Each row is a point. To make a cloud, some directions were put in groups of two or more. Within a group, all points are equally far from the middle, so they leave a hole (a ring in 2 directions, a hollow ball in 3). The other directions are filled evenly. Then the cloud was stretched, turned, moved and blurred a little. Count the holes, and give their numbers of directions, smallest first.

Cloud (19 x 3):
.29  .08  .58
.54  .15  .22
-.01  -.33  .09
.11  -.14  .01
-.37  .54  .22
-.21  -.06  -.44
-.13  .63  -.58
.12  -.15  -.17
.45  -.37  -.17
-.63  .10  .45
.28  -.56  .28
-.22  .14  -.03
.37  .19  -.23
-.46  -.14  .51
-.33  .32  .02
.12  .08  .08
-.18  -.19  -.30
-.18  .12  .18
.50  .07  -.36
Holes: 0

Cloud (21 x 3):
-.25  -.09  -.42
-.07  .51  -.58
-.03  -.03  -.33
-.30  -.40  -.18
-.29  -.09  .34
-.51  .18  -.07
.01  -.48  -.09
-.21  .71  .09
-.45  -.13  .06
-.04  .03  -.37
.10  .71  -.36
-.32  .17  .23
.36  -.07  .23
-.21  .39  .25
.07  .23  .47
.06  -.33  -.13
-.03  -.43  -.13
-.09  .31  -.53
.23  -.22  .01
-.24  .39  .22
-.36  .70  -.02
Holes: 1 (2)

Cloud (27 x 4):
.54  -.03  -.13  -.28
-.30  -.45  -.24  -.03
.06  .11  -.01  -.72
-.01  .22  -.46  .29
.40  -.13  -.52  -.10
-.01  .32  -.38  .19
.10  -.02  -.67  .14
-.30  -.38  .20  -.31
.52  -.28  -.04  .25
.29  -.40  -.39  .33
-.22  -.03  .27  -.64
.10  .25  -.20  .42
.34  -.33  -.37  .38
.06  .03  .16  .50
-.16  .36  -.35  -.07
-.19  -.14  -.54  .28
.08  -.29  .40  -.48
.12  -.04  .30  -.66
-.03  .41  -.03  .15
.01  .27  -.47  .17
-.48  -.15  -.01  -.31
.06  .44  .14  -.18
.14  -.30  .45  .13
-.23  -.19  -.52  .24
.59  -.21  -.08  .01
.00  .19  -.56  .15
.38  -.44  .22  -.06
Holes: 1 (4)

Cloud (30 x 4):
.23  -.57  -.34  .21
-.42  -.44  .05  .21
-.39  -.50  -.14  -.05
.26  -.33  .37  -.15
-.27  -.41  .17  -.24
.01  -.36  -.10  .54
.47  .32  -.36  .05
.11  -.28  -.07  .57
.37  .22  -.56  .18
-.16  .48  .18  -.03
-.42  .39  .01  .14
.41  .35  .10  .28
.19  -.19  -.05  .57
.07  -.30  .14  -.42
.34  .00  .04  .52
.00  -.15  .53  -.03
-.30  -.05  -.62  .01
-.42  .30  -.20  .35
-.01  -.03  -.07  -.47
-.34  -.27  -.21  -.30
-.07  -.06  .54  .02
.01  -.41  -.63  .09
.06  .49  .23  -.02
.38  .30  -.11  .43
.13  -.17  .02  -.46
.41  -.49  -.31  .07
.48  -.22  -.47  -.07
-.04  -.21  .51  -.08
.35  .35  .25  .20
.44  .42  -.12  .17
Holes: 2 (2, 2)

Cloud (28 x 4):
-.19  -.22  -.10  -.38
-.08  .41  -.42  .38
-.12  .75  -.01  -.06
-.28  -.46  .42  -.16
-.28  .63  .29  .54
.02  .00  .46  -.27
-.10  -.57  .49  -.11
-.13  -.02  .45  .16
.08  -.42  .06  .32
-.13  -.10  .39  -.27
-.04  .21  -.15  .54
-.03  -.02  .54  .02
.09  .08  .04  -.32
-.06  .39  .33  -.18
.11  -.25  -.33  .00
-.47  .18  .24  .35
-.28  -.01  -.51  .25
.16  .33  .54  -.15
-.02  .59  -.01  .68
-.61  -.36  .26  .01
.51  .06  .29  .41
.52  .18  -.11  .25
.12  .08  -.30  -.03
-.01  -.32  .53  .01
.31  .35  .37  .49
.41  -.07  -.17  -.07
-.20  -.07  -.47  .05
-.08  -.18  .20  -.41
Holes: 1 (2)

Cloud (47 x 6):
-.51  .57  .05  -.47  -.30  .15
-.92  .66  .39  -.43  -.21  .13
-.11  .11  .26  .16  -.05  .16
-.20  .24  .40  .26  -.17  -.07
.31  -.15  .50  -.34  -.03  .29
.50  .16  -.62  .02  -.10  .04
-.12  -.21  -.25  -.62  .09  -.02
-.18  -.23  -.33  -.59  .01  .15
.10  -.46  -.02  -.19  .46  .01
.35  .10  .14  -.49  .05  -.35
.24  -.34  .10  .13  -.07  -.16
.10  .61  .41  -.42  -.16  -.24
-.15  -.38  -.72  -.29  -.09  .11
.17  -.18  -.53  -.34  -.18  .19
-.01  -.28  -.64  -.17  .24  .33
-.48  -.11  .02  .12  .09  -.17
-.73  .66  .44  -.20  .13  -.38
.12  -.03  -.07  -.38  -.21  -.14
.25  -.11  -.31  -.06  -.36  .13
-.29  .06  .70  -.13  -.05  -.10
-.05  -.01  -.20  -.53  .27  -.10
-.05  .04  .50  .04  .11  -.21
.47  .01  .55  -.16  .30  -.19
.31  .00  -.26  .02  -.26  -.09
-.28  -.33  .18  .15  .17  -.42
-.40  -.45  .21  -.26  .20  -.10
.59  -.20  .12  -.59  -.05  .25
-.02  -.16  .69  -.43  -.23  .23
-.34  .08  -.17  -.41  .08  .23
-.19  -.39  -.48  -.21  .32  -.23
.44  -.11  .06  .25  .10  -.21
-.03  -.50  -.41  -.16  .34  .20
.07  -.33  .21  -.14  .36  -.04
-.38  .66  .19  -.43  -.10  -.28
.32  -.25  .49  -.37  .14  .38
.12  -.10  .25  -.19  -.36  .18
-.39  .09  -.61  .00  -.11  .03
.70  -.33  -.17  -.15  .10  -.27
.40  .64  -.14  -.26  .05  -.04
.22  -.13  .32  -.05  -.10  .10
.40  -.12  -.19  -.71  .17  .03
-.12  -.10  .16  -.14  .19  .26
.72  -.57  -.53  -.18  -.01  .02
.80  -.14  .32  -.25  .32  -.30
.14  .07  .57  -.28  .03  .44
-.32  -.18  -.57  -.21  -.24  -.08
-.21  -.28  -.09  -.31  .44  -.30
Holes: 1 (2)

Cloud (55 x 6):
-.40  -.02  -.02  .04  .47  -.24
.35  .07  -.13  .32  .26  .48
.12  -.55  .37  .01  .46  .14
.09  .04  .46  -.51  -.18  .35
-.43  -.35  .15  -.09  -.45  -.08
-.01  -.15  .74  -.01  -.31  .27
-.33  .15  -.05  -.39  -.42  -.14
-.51  -.10  .14  .25  -.25  -.10
.09  -.47  .02  -.16  -.57  -.08
-.18  -.52  -.24  .07  -.29  -.04
-.11  .18  .42  .23  -.18  -.63
.00  -.49  -.25  -.11  .41  .30
.07  .11  -.11  .73  -.07  -.33
-.39  .01  -.04  -.15  .16  -.57
.11  .03  .54  -.33  .31  -.19
-.32  -.10  .34  .14  .01  -.72
.47  -.18  -.01  -.04  -.55  -.18
-.02  -.31  -.24  -.69  -.04  .16
-.53  -.29  .13  .25  -.02  -.29
.56  -.28  .09  .30  .47  -.01
-.14  .15  .01  -.09  -.06  .49
.02  -.07  .67  .22  .12  .25
.21  -.50  .04  .24  -.36  .08
-.29  -.06  .08  -.01  .57  -.10
-.42  .02  .12  .28  -.39  -.01
-.17  -.23  .42  -.32  -.58  -.29
-.10  .01  .56  -.07  -.69  -.02
.35  -.51  .20  .37  .11  .05
-.15  .20  -.28  .31  .01  .27
.17  -.21  .57  -.60  -.08  .03
-.29  -.15  .44  .25  .06  -.66
-.46  -.11  -.03  .01  .19  .12
-.38  .08  .06  .01  -.58  .04
.20  -.04  -.63  .21  .41  -.25
.37  .14  .02  .47  -.16  -.50
.07  -.24  -.52  -.50  -.09  -.14
.26  -.39  .45  -.19  .11  -.46
.23  -.54  .20  .41  .14  -.20
.18  -.13  -.52  -.17  -.40  -.27
.20  .10  -.52  -.03  -.59  .00
.47  -.34  .17  .35  .24  -.35
-.37  .11  .09  .53  -.05  -.30
-.41  -.11  -.06  -.45  -.41  -.07
.22  .23  .49  -.17  .24  -.12
-.08  -.34  .68  -.17  -.42  .11
.09  -.36  .52  -.40  -.40  -.23
-.12  .04  .08  -.64  .01  .01
-.23  -.15  .04  -.55  -.09  .33
.52  -.35  .21  -.14  .35  -.25
.25  -.21  -.41  -.43  .32  -.17
.25  -.50  .18  -.45  -.01  .44
.41  -.38  .23  -.59  -.03  .12
.17  -.23  -.37  -.51  .27  -.17
-.09  .20  -.35  .41  .11  .19
-.06  .32  -.23  -.21  -.40  .27
Holes: 3 (2, 2, 2)

Cloud (75 x 8):
.11  .49  -.44  -.51  .25  -.19  .19  .59
.09  .18  -.13  .06  -.25  .45  -.12  -.31
-.16  -.07  -.23  .01  -.20  -.10  -.03  -.57
.01  -.04  .38  .00  .40  .00  .24  .49
-.04  -.10  .38  .28  .38  .09  .26  .50
-.28  -.19  .09  .53  .18  .24  -.07  -.15
.39  .03  -.11  .25  -.42  .30  .05  -.12
.06  -.11  .85  .43  -.08  .10  .21  -.21
.37  .04  .31  .22  .46  .12  .20  .32
.57  -.16  .38  -.03  -.49  -.35  -.11  -.03
-.22  -.38  .17  .24  -.04  .09  .47  .19
.03  .18  .45  -.19  -.18  -.26  .25  .43
-.30  -.46  .43  .13  .08  -.03  .21  -.17
.06  -.07  .29  .42  .15  .17  -.21  -.16
.06  -.25  -.15  .25  -.43  .06  -.04  -.69
.33  .03  .10  -.16  .58  .08  .44  .44
.56  -.23  .20  -.27  .21  .08  .65  .49
.40  .22  -.25  .33  -.42  .61  .25  .36
.38  -.36  .71  .41  -.15  -.01  .29  -.05
.05  .04  -.13  .01  -.39  .24  .60  .21
.24  -.43  .35  .00  .52  .02  .21  .10
-.28  -.37  -.04  -.20  .09  -.24  .62  .20
-.21  -.28  -.04  -.30  .31  -.64  .03  -.29
-.23  -.11  .41  .24  -.06  -.18  .48  -.03
-.15  -.22  .11  .06  -.28  -.13  .56  -.04
-.22  .11  .22  -.59  .30  -.52  .31  .64
-.06  .09  .31  -.52  .34  -.15  .38  .11
.06  -.37  .13  -.34  -.01  .36  .14  .39
.10  -.41  -.19  -.46  -.35  -.22  .23  -.13
-.57  .11  .31  -.17  .20  .01  .18  .09
.25  -.28  .44  .11  .44  -.26  .27  .59
-.30  -.28  -.43  .02  -.13  -.11  .03  -.56
-.05  -.04  .33  .05  .26  .18  .51  -.09
-.42  .38  -.32  -.19  -.61  .07  -.02  -.46
-.29  -.05  .68  .26  .23  -.03  -.20  .01
-.24  .09  -.17  -.10  .16  -.15  .25  -.39
-.25  .39  -.20  -.25  -.43  -.29  -.06  -.48
.06  .52  -.23  -.11  -.45  .33  .19  -.51
.31  .09  .68  -.26  .29  -.22  .25  .12
-.11  -.05  .31  .64  .28  .17  -.01  .29
-.11  .38  .31  -.24  .30  -.16  .44  .54
-.04  -.07  .26  -.32  .28  .14  .26  .66
.09  -.20  .42  -.11  .10  -.12  .56  -.27
.49  -.56  .37  -.22  -.33  .22  -.09  -.37
-.16  -.26  .19  -.27  .06  -.40  .13  .81
.09  -.26  -.12  -.29  -.46  -.42  -.18  -.42
-.02  -.25  -.35  .19  -.45  .80  .11  -.09
-.37  .19  -.60  -.41  -.35  -.49  -.04  .30
.09  -.14  .27  .24  .41  -.18  .15  .25
-.03  -.60  -.23  -.44  -.32  -.45  .08  .02
-.38  -.32  .02  -.11  .13  .39  .45  .20
.00  -.14  -.11  -.53  -.29  -.16  .40  .03
.38  .04  -.25  -.03  -.09  -.27  .17  -.12
-.08  -.07  -.10  -.01  -.26  .04  .73  .18
.23  .07  .17  -.50  -.23  .07  .10  .45
.34  -.08  .65  .35  .00  .29  .51  -.08
.17  .24  .02  -.54  -.30  -.10  .47  .24
-.24  .30  -.24  -.47  -.30  .06  .41  .62
-.04  .17  -.20  .70  .08  .18  .31  .30
-.47  -.03  -.12  -.23  .36  -.58  .26  .14
.22  -.22  .42  .41  .44  -.30  .20  .54
.15  -.38  .01  -.20  -.35  .01  .20  -.06
.29  -.09  .39  -.02  .23  -.07  .69  .02
-.21  -.13  -.15  -.22  .44  -.63  .72  .59
.21  -.45  -.29  -.20  -.23  -.16  -.26  .47
-.07  -.15  .18  -.22  .33  -.05  .35  .70
-.22  -.38  -.13  -.51  -.13  -.53  .22  .54
-.24  -.70  -.33  -.42  -.18  -.32  .18  .27
.26  -.55  .20  .07  .11  .15  .31  .62
-.20  -.27  -.48  .07  .23  .23  .11  .03
.23  .07  -.39  .11  .29  .03  .38  .36
.55  -.15  .60  .14  .42  .05  .16  -.15
-.20  .12  .51  .13  .01  -.07  .26  .41
.31  .40  -.28  -.39  .21  -.05  .09  .44
-.39  .06  -.58  -.25  -.47  .49  .09  -.10
Holes: 1 (2)

Cloud (74 x 8):
.68  .14  .19  .46  .06  .05  -.14  -.08
.21  .14  -.44  -.02  -.07  -.54  -.22  -.05
.29  .12  -.33  .42  .38  -.23  .22  -.39
-.49  -.07  .38  .11  -.10  -.30  .32  -.47
.28  -.11  -.39  .16  -.19  -.43  -.24  -.36
.37  .03  -.25  .01  .01  -.45  -.37  -.34
-.55  .31  -.03  -.05  .15  .15  .48  -.26
.06  -.37  -.07  .34  .43  -.41  -.26  .05
-.26  .34  .39  -.07  .17  -.52  .24  -.26
-.24  .24  -.34  -.14  -.49  -.37  -.10  .01
.52  -.12  -.23  -.12  -.48  .04  -.26  .55
-.35  -.04  .19  .17  -.53  -.08  .28  -.55
.12  -.24  -.27  .48  .11  .34  -.09  .24
-.08  .03  .38  .03  .05  .23  .32  -.65
.33  .05  .14  -.07  .15  -.24  -.70  -.24
-.21  .36  -.19  .11  -.46  -.46  .04  -.12
-.49  .05  .46  .28  .28  -.42  -.08  -.31
.20  -.03  .41  -.03  -.11  .34  .27  -.37
-.05  -.18  .25  .01  .16  .05  .27  -.74
-.48  .57  -.13  -.05  -.27  .16  -.12  -.47
-.27  -.41  .25  -.12  -.18  .21  -.46  -.37
.09  -.07  -.40  .50  .16  .30  .32  -.29
.20  .16  .29  .06  .24  -.38  -.14  -.65
-.09  .09  -.14  -.12  .20  .20  .63  .08
.12  .17  .59  .43  .41  .28  .03  -.16
.44  .28  .32  .52  .09  -.15  .15  -.44
.27  .11  .51  .47  .04  -.19  .38  -.30
.31  -.13  -.18  .41  -.44  -.13  .08  -.62
-.33  -.54  -.30  -.15  -.04  -.09  .03  -.19
.25  .22  -.52  -.16  -.21  .57  .02  -.32
.04  .43  -.07  -.30  -.14  .07  -.44  .60
.35  -.26  -.21  .16  -.04  -.78  .11  -.18
.17  .21  -.59  -.03  -.16  .26  -.19  -.60
.25  -.09  .52  -.12  -.42  -.10  .47  -.31
-.09  .23  .59  -.27  -.07  .07  -.48  .16
.48  .26  .21  .01  -.42  .43  -.20  -.22
-.27  .51  .20  .40  .32  -.41  .27  -.34
-.10  -.17  -.23  .01  .26  .43  .33  -.60
-.02  -.13  .07  -.11  -.03  .12  .57  .52
.18  .14  -.35  .40  .36  .10  -.67  .18
-.25  -.44  .51  .25  .17  -.31  -.20  -.35
.50  -.54  .29  .30  .09  -.33  -.01  .34
-.39  .45  -.28  -.54  .03  .04  -.34  -.04
.36  -.15  -.19  .02  .03  -.67  -.29  -.02
-.42  .24  .17  .29  .53  -.43  -.20  .24
-.37  .13  -.11  .11  -.40  .10  .59  -.06
-.03  -.14  .32  .26  .23  -.22  .26  -.72
-.10  .13  -.64  .26  .13  .29  -.05  -.61
.07  -.58  .26  .38  -.11  .37  -.02  -.03
.05  .07  -.10  -.53  -.33  -.54  -.23  .44
-.15  .12  .12  .06  .20  -.85  .00  .30
-.25  .32  .34  -.11  -.25  .58  -.20  .20
.17  -.05  -.44  .28  -.13  .64  -.05  .05
.25  .14  -.26  -.26  -.08  -.03  -.43  -.59
.34  .34  .31  .16  -.51  .34  -.41  .03
.26  .16  -.23  .17  .32  -.23  -.72  -.28
-.21  .16  .30  .55  .08  .53  -.52  -.15
.21  -.27  .18  -.25  .00  .45  -.41  .05
-.27  .37  -.37  -.28  -.25  -.16  -.39  .05
-.30  -.01  .08  -.16  -.12  .38  .17  .54
.32  .25  -.53  -.12  -.24  .34  -.05  -.44
.29  -.18  .07  -.02  .35  .02  .03  .48
.25  -.07  -.34  -.48  -.36  .02  .37  -.16
.13  .12  .00  .44  .17  -.17  .48  .50
.13  -.38  .10  .50  .36  -.26  -.42  -.06
.17  .49  -.66  .19  -.09  .21  .06  -.19
-.37  .08  .34  -.37  -.29  .13  -.24  .42
.45  .18  .53  -.06  -.39  .16  -.13  .09
.36  -.10  .27  .33  -.40  -.18  -.64  .02
.02  .04  -.20  .03  -.49  -.08  -.26  .65
-.04  -.07  -.28  .33  .35  .32  .50  -.07
-.24  -.13  -.38  -.05  .27  .34  .33  -.51
-.06  -.10  -.14  -.40  .33  .03  -.17  -.50
.08  -.30  .35  .05  -.38  .47  .31  -.30
Holes: 3 (2, 2, 3)
